Each row of a before or after table is a point. One or more steps were done to the points. Then noise was added and the rows were shuffled. The steps act on how far a point lies along the listed directions, d1 being the first. Name the steps. A step turns or swaps two directions, mirrors them in a line or flattens them onto one, adds a multiple of one to another, or multiplies one. Angles are multiples of 10 degrees, from the lower direction toward the higher: turns from -170 to 170, lines from 10 to 170 but not 90. Use the fewest steps. Two steps may share a direction if one is a turn and the other turns, adds or multiplies; they go together, in the order done. Otherwise the lowest direction goes first.

Directions:
(1): [40 15]
(2): [ 15 -40]
Before, 8 rows:
[[ 43  -1]
 [-21  20]
 [ -4 -14]
 [ 22  50]
 [ 54  33]
 [ 54 -17]
 [ 24  16]
 [ 29  -1]]
After, 8 rows:
[[-14 -25]
 [  9 -51]
 [-55 -13]
 [-33 -54]
 [-40 -22]
 [ -8  15]
 [-24 -18]
 [ 30  -7]]
Steps: turn d1 and d2 by 150 degrees

Directions:
(1): [-31 -43   0]
(2): [ 10  -7 -51]
(3): [-41  30 -13]
Before, 12 rows:
[[-74 -83 -14]
 [ 23  11  54]
 [ 13   3  16]
 [ 17   1  12]
 [ -9   7  -2]
 [  8  20  -5]
 [-14  16 -16]
 [  2  33 -10]
 [-20  15  57]
 [ 11  15  -2]
 [ 38  -5  45]
 [  2  32  -4]]
After (12 x 3):
[[ 11 -11  18]
 [-15  12  -5]
 [ 12  17  -2]
 [ -6  40  -6]
 [ -4  45 -14]
 [ 20 -10  16]
 [  6 -37  58]
 [  8  24  -4]
 [-61 -32  55]
 [-75 -70 -17]
 [-22  31 -19]
 [ 37 -48  50]]
Steps: add -1 times d2 to d1; multiply d3 by 1.6

Directions:
(1): [-44 -14  29 -26]
(2): [-22   2 -52 -23]
(3): [ 25 -51  -4 -20]
(4): [-25 -29 -11  46]
Before:
[[  4  16  17  31]
 [ 51  12  24 -26]
 [-29  14  39   9]
 [-14  32   2  19]
 [-26 -69 -38 -22]
 [ -1 -23 -20   7]
 [ 27  22 -20  30]
 [-15 -33  52  -9]]
After, 8 rows:
[[-15  -4  49  60]
 [ 30  -7  10 -39]
 [ 40 -14  28   6]
 [ 35 -12 -13   4]
 [ 16  49  48   2]
 [ 29 -15  16  51]
 [-89 -18 -47 -17]
 [-26 -11  -6 -20]]
Steps: turn d1 and d4 by 60 degrees; turn d1 and d3 by -120 degrees; multiply d2 by 1.6

Directions:
(1): [ -9  -3 -12 -22  67 -35  20  24]
(2): [ 33   0 -44 -21 -25  20  31  43]
(3): [-41  10 -41  25  23  49  11 -15]
Before, 12 rows:
[[ 14  -1  71   1 -59 -22 -14 -14]
 [ 50 -28  21 -44 -71 -60   3  62]
 [  4   9 -82 -40  44  -4  52  61]
 [-14  -1  10  10 -15   4  19  -4]
 [  3  -1 -54 -30  40   0  36  42]
 [ -8 -12  16   1  -1  -9  -5 -28]
 [ -9  -3 -36 -16 -28  33   5  20]
 [ 21  15  33 -33  -6 -58  -1  -3]
 [ 53  -7 -23 -39 -21  13  40  55]
 [  9  -2 -56 -51  54 -19  38  60]
 [ 21   8  62 -18 -15 -47 -19   0]
 [ 34  -9  44  -8 -30 -25 -20 -23]]
After, 12 rows:
[[ -8  -3   6   4 -15   0  23   9]
 [ 14   9  11 -24   6 -16  15  25]
 [-51   0  57  26  25 -23 -57 -65]
 [ -8  -3  60  22 -42  23 -32 -53]
 [ 10 -12 -16 -19   8  -7  25   1]
 [-52   9  51  35   2 -19 -56 -76]
 [ 28  -1  -1 -30 -29  -3  35  44]
 [-16  -9   7   5 -39  22 -25 -16]
 [ 39  -2 -13 -21 -16   1  18  10]
 [-10 -16  36   3 -63 -16 -31  -2]
 [  3  20   8 -26   3 -37  10  -4]
 [-37   4  43  23  20  -7 -36 -50]]
Steps: mirror d1 and d2 in the line at 150 degrees; multiply d3 by 0.4

Directions:
(1): [ 16  14 -40  -9 -18  14 -29 -43  54]
(2): [ 33 -38 -27  26  42 -37 -28 -11 -16]
(3): [-55 -11 -11   5 -32 -61  -1 -13   5]
(4): [ 13 -22  62 -31  17 -24  -4 -14  41]
Before (8 x 9):
[[ 53 -19   9  31  41  19   0   6 -50]
 [ 19  12  -1 -41 -18  -8 -27 -37  73]
 [  2  41 -23 -10 -22  64  -3 -18  35]
 [-21  18  34  -3  -8  11  39  40 -33]
 [-24   9  17   2 -13  12  13  11 -33]
 [ 11   8   3 -18   0  26 -10 -11  42]
 [-33   2  74 -18  -4   5  12  29  -4]
 [ 10  -8 -12   3   6   2  25  14 -37]]
After (8 x 9):
[[ 86 -11  20  26  61  57   7  19 -60]
 [-30   6  21  -1 -11   6  16  16 -38]
 [ 25  50 -29 -15 -13  94  -7 -23  42]
 [ 21  17 -10 -43 -24  -7 -38 -46  81]
 [ 28  14   3 -20   8  42 -14 -10  47]
 [-20  16  44  -3  -2  17  46  50 -45]
 [ 15 -10  -6   1  13   9  28  20 -42]
 [-38   2  79 -19  -3  -2  16  39 -14]]
Steps: multiply d1 by 1.3; multiply d3 by 2

Directions:
(1): [ 49 -21  19  -2  -8  51  -5   0  44  21 -43]
(2): [ 13 -49 -13 -18  72   3 -21  32 -20  -1   7]
(3): [  9   9  58  53  14  -9 -24   1 -24  45  16]
(4): [ 24   0  -8   3 -26   4  56  64 -34  20   2]
(5): [-51 -36  52 -37 -33  13 -15  26  -4  -4   1]
(6): [-22 -64 -35  51 -25  -6   2 -19 -12  11 -20]
Before, 13 rows:
[[-10 -13  16  53 -71  14  -7 -27  35  28 -16]
 [ -9  33  43   0 -17  -5  12   6 -29   7  31]
 [-72 -50  33 -18 -44 -14 -17   3 -19   0  25]
 [ 18  46 -18  23  -5 -35   7   8  -7   0  30]
 [-14  15  18 -55 -31  19 -17 -11  19 -15   7]
 [ 23 -37  62  -4 -28  26  -9  56 -14  30  -5]
 [-26   1  22 -28   5 -15  -5  38 -42  -8  20]
 [ 26  20  32 -19   7  18  -2   3  21  19  -7]
 [ 22  30 -22  42  40 -10   6 -21 -25  12   8]
 [-15  -2  55  75 -36 -21  28  32 -40  58   8]
 [ 27 -30 121  -3  18  32 -30  37  10  49   4]
 [ -3  66  32 -19 -36  -4  29   2  14 -13  11]
 [ 35 -35  17  47  52  16 -51 -14  11  18 -40]]
After:
[[ -8  25  78  43 -41  -8  25  38 -19  52   5]
 [ 21   3  -3  37 -10 -27  24  51 -61  22  33]
 [ 50  30 -35 -26  19  10   5   5  -6  -3  12]
 [ -4  82  -1  21 -41 -21  16 -18  17  -1  27]
 [  0  16   3  -3  41 -25  -1  13 -25  13  25]
 [ 28   8  54  -5  14  23  -2  22 -19  21  13]
 [ 37 -30  10   2   2  28   7  41 -15  27 -22]
 [ 32  40  46 -42  30   9   4  35   2  -6  12]
 [ -5  -5  52 -19  -6   8 -43  16  23   2  11]
 [-28  -8 -16  68  22 -43 -33 -42 -28  -6   0]
 [ 38   0  14  79  58 -49  18  35 -72  50  48]
 [ 70   9 -22  23 -42  24  49  10  18  37 -19]
 [-39 -19  47   0   8  13 -40 -32   3   1  -7]]
Steps: turn d4 and d5 by -50 degrees; turn d1 and d5 by -160 degrees; add -0.3 times d6 to d3; turn d2 and d6 by 60 degrees

Directions:
(1): [  5 -83  23  26 -10 -24 -21   7  25   8  28  12]
(2): [-36 -13  37  12 -30 -10  -1   3 -73  -1 -11 -41]
(3): [-41 -36 -20 -49  19  -8  -5  -7  -1 -62 -26  13]
(4): [ 11   0   4  -6  50 -12 -65  -3 -30  37 -34  22]
(5): [ 16   0  74 -13  16  23   4 -46  31 -12 -26 -20]
(6): [  5  -6   7  63   3  27  25  11 -15 -27 -44  52]
Before, 10 rows:
[[ 26  27 -62  65  -7  28  42  36  14 -10 -10  68]
 [ 10 -19   2   8  14   5  11  12  35  13  13  19]
 [ 16 -66   7  40  -8 -19 -53  18 -42  26 -28  17]
 [-52  -9 -86 -25  -7   7  32  38 -27 -73  -4  10]
 [-37 -51 -18  10 -35  -6  28  -6 -34 -70 -19 -12]
 [-31  10 -46  17   3 -15 -25  29  23  10  34  14]
 [-16 -38 -12 -40  17  24  11 -26  32 -57 -39   7]
 [-33 -62 -78 -19  -6 -40 -18  30 -17 -48   8  29]
 [ 13  20  -1 -33  69  27 -38  -8  29  41 -21  12]
 [ 44  47  12   1  12  25  36  -7  18  -9 -39  46]]
After (10 x 12):
[[ 27 -16 -50 -16  21 -14 -17 -14  32  -3   4  17]
 [  9  45  30 -64 -12 -16  12 -17 -13  11   3 -46]
 [-16 -26  24  -2  -5  -6   2  12 -10  17  17 -25]
 [-18 -47 -63  -2   8 -42 -41  34 -39  -8   1  31]
 [-43  -6  35 -23  23  27 -12   0 -47  -8 -35 -25]
 [-50   2 -25  38 -10 -19 -23  30 -19   3  14   5]
 [-18  16 -74 -24  23  -9 -23  35 -31   4   5   6]
 [-14  30 -48 -46 -33 -38 -12  12 -24  37  59 -68]
 [-10 -29  10 -41  24  11 -28 -30 -12  -6 -37 -24]
 [ 24 -66 -31 -14  -5 -21 -38  10  41   7   4  23]]
Steps: turn d2 and d6 by 160 degrees; flatten d3 and d4 onto the line at 40 degrees

Directions:
(1): [ 22 -12  41 -45 -28 -22 -38  47  10 -28  -5  32  -8 -40]
(2): [-17 -26 -13  40 -16  13 -39  -4 -17 -45  69  -8  26 -19]
Before (9 x 14):
[[-20 -24 -25  26   0  10  -3 -23 -20  -5  43 -27  26   7]
 [-11   0  -5   1   4  15 -10  -4   2 -19  32  -2  11  -1]
 [ 22 -17  46 -41 -35 -24 -55  51   9 -29 -23  38  -9 -23]
 [-20  31 -50  57  27  29  55 -26 -14  40 -18 -34   0  63]
 [-20 -20 -10  42  16  16 -12 -57  -2 -10  26 -24  14  10]
 [-26  -3 -50  32  18  19   1 -21   6  30   9  -2  -3  -4]
 [  8  28 -11  -7  45   0  72 -25   5  67 -77 -13 -16  50]
 [ -1  48 -22 -40  40  -7  82  -3   9  68 -92 -23 -47  60]
 [  4  -8 -13  -1   9   6 -22  11  21 -24  19  -2  -7 -18]]
After:
[[-24 -31 -18  58 -18  17 -52  -9 -21 -43  60 -10  29   5]
 [  1   6  12  -6  29  -1  24 -45  18  33 -48 -10 -16  25]
 [ 29  -5  49 -95 -35 -39 -39  93  12 -41 -31  36 -36 -44]
 [ -4   0 -28  16  24  15  -1 -10  18  -5  12 -14  -9   4]
 [ -9  14 -11  -3  18  14  17 -15   7   7   4  -8   3  19]
 [ -3   3 -14 -14  18  -3  39 -21  -3  42 -28 -20  -2  29]
 [ 32  33  27 -50  -5 -18  27  54  17  31 -85  24 -33  14]
 [ 39 -11  61 -70 -19 -34 -23  62  15 -14 -47  43 -15 -38]
 [ -4   8 -21 -17  16   0   8   4  20  46 -40  18 -24 -10]]
Steps: turn d1 and d2 by 100 degrees

Directions:
(1): [-31 -17 -22  14  34  21 -12   8  -1  27 -61 -14 -14 -34 -50  14 -33  20
  -8  65]
(2): [-23  51 -45 -10 -58 -57 -27   2  36   0  10  -8 -21 -15 -18 -12   1 -25
 -47  20]
(3): [-47 -24 -45 -49 -13  25  17 -54 -26 -22  44 -34  -6 -21 -22 -18   8  33
  20  -9]
Before (14 x 20):
[[ 39 -40  68   1  54  55  26  -2 -62 -18   4  -4  33  44  30  25  16  28
   58 -56]
 [ 30  22  29  47  16 -27 -24  41  28  27 -63  23 -14 -15 -14  37 -22 -26
  -46  72]
 [ 51 -31  91  62  66  25  22  34  -6  14 -35  45  28  22  47  26   4 -10
   24  -6]
 [-55 -88 -15 -29  60  75  18 -30 -34  14 -48 -33   0 -31 -72  15 -27  75
   47  54]
 [-22  -3 -46  12 -24 -16 -32  10  21  19 -32 -18  -5 -30 -25   0  -2   5
  -29  18]
 [-23  25  -1 -14 -34   4  18 -18   8 -24  29   5  18  -4  21 -14  21 -16
   -9  -1]
 [ -1  21   5  15 -10  -7   4  20  20  -2   0  -4 -34 -20 -23  22 -15  -9
  -16  23]
 [ 24  47  34  15 -18 -34 -34  31  32  11  -4  36 -14  39  18  -1  16 -28
   -8 -20]
 [ 41 -15  43  37  40  18  18  39   4  28 -28  21  34  22  36  14 -12  21
   28   3]
 [-42 -28 -25  -6  21  16  13 -43 -20  -7   1 -16  -1 -40 -42  -1 -14   7
   -1  28]
 [-11 -51  11   3  62  72  23  -9 -19 -12 -21  -3  15   0 -16   5 -18  42
   37  -7]
 [-11 -70   6 -17  50  81  23  -6 -53   0  -4 -15  11 -21 -22   8  -1  35
   48  18]
 [ 35 -29  25  11   7  26  26  12 -25  -2   3  16  10  16  24  -2 -11   7
   46  -4]
 [-30 -43  -2   9  38  44  26 -15 -15  26 -50  -4 -12 -29 -30  17 -26  44
   11  31]]
After, 14 rows:
[[-54 -52 -42 -34  22  55  12 -20 -40  -1   1 -31  -9 -49 -55  -5  -6  35
   24  42]
 [-55 -17 -46 -12  -5   5   9 -29   3  17 -26 -17 -25 -48 -49   1 -23  34
  -14  46]
 [  3  30   6   6 -22 -16   9  18  18   0  16   1 -34 -10 -10  17  -7 -20
  -15   8]
 [ -6   9  29  -4 -17  15  23 -14   6 -24  32   7  24   8  42  -9  19 -12
    8 -18]
 [-53 -31 -36 -12  40  51   4 -26  -7 -12 -28 -28   0 -26 -49   0 -28  46
    8  16]
 [-12  16 -48   3 -49 -29 -36   6  31   3  -5 -13  -7 -16   1  -8  11 -12
  -29 -13]
 [  1 -60  36   3  77  75  15  -3 -62   2 -49 -30  18   3 -30  38 -14  51
   48  13]
 [  3 -39  39  57  81  36   8  35  -5  31 -79  20   4 -17 -14  29 -23  13
    8  62]
 [ 22  39  12  34  -6 -50 -31  31  38  23 -50  12 -17 -22 -19  31 -13 -36
  -61  69]
 [ 10 -38   3  14  17  36  16   9 -25  10 -24   9   8  -8  -6   8 -24  19
   41  26]
 [  6 -18   6  32  43  19   7  34  10  35 -54   5  17  -9 -10  16 -31  34
   15  52]
 [-92 -41 -79 -59 -13  17   2 -41  -5  -1  -9 -49 -22 -46 -90  -8 -17  59
    9  58]
 [-42   0 -40 -20 -11  -9   8 -48  -7 -21  30 -16  -3 -34 -38  -9  -3  -6
  -15   8]
 [ 31  19  55  28  19  -7 -30  41  13  23 -18  38  -5  44  15   4   8 -25
    9 -17]]
Steps: turn d1 and d2 by 50 degrees; turn d1 and d3 by 20 degrees
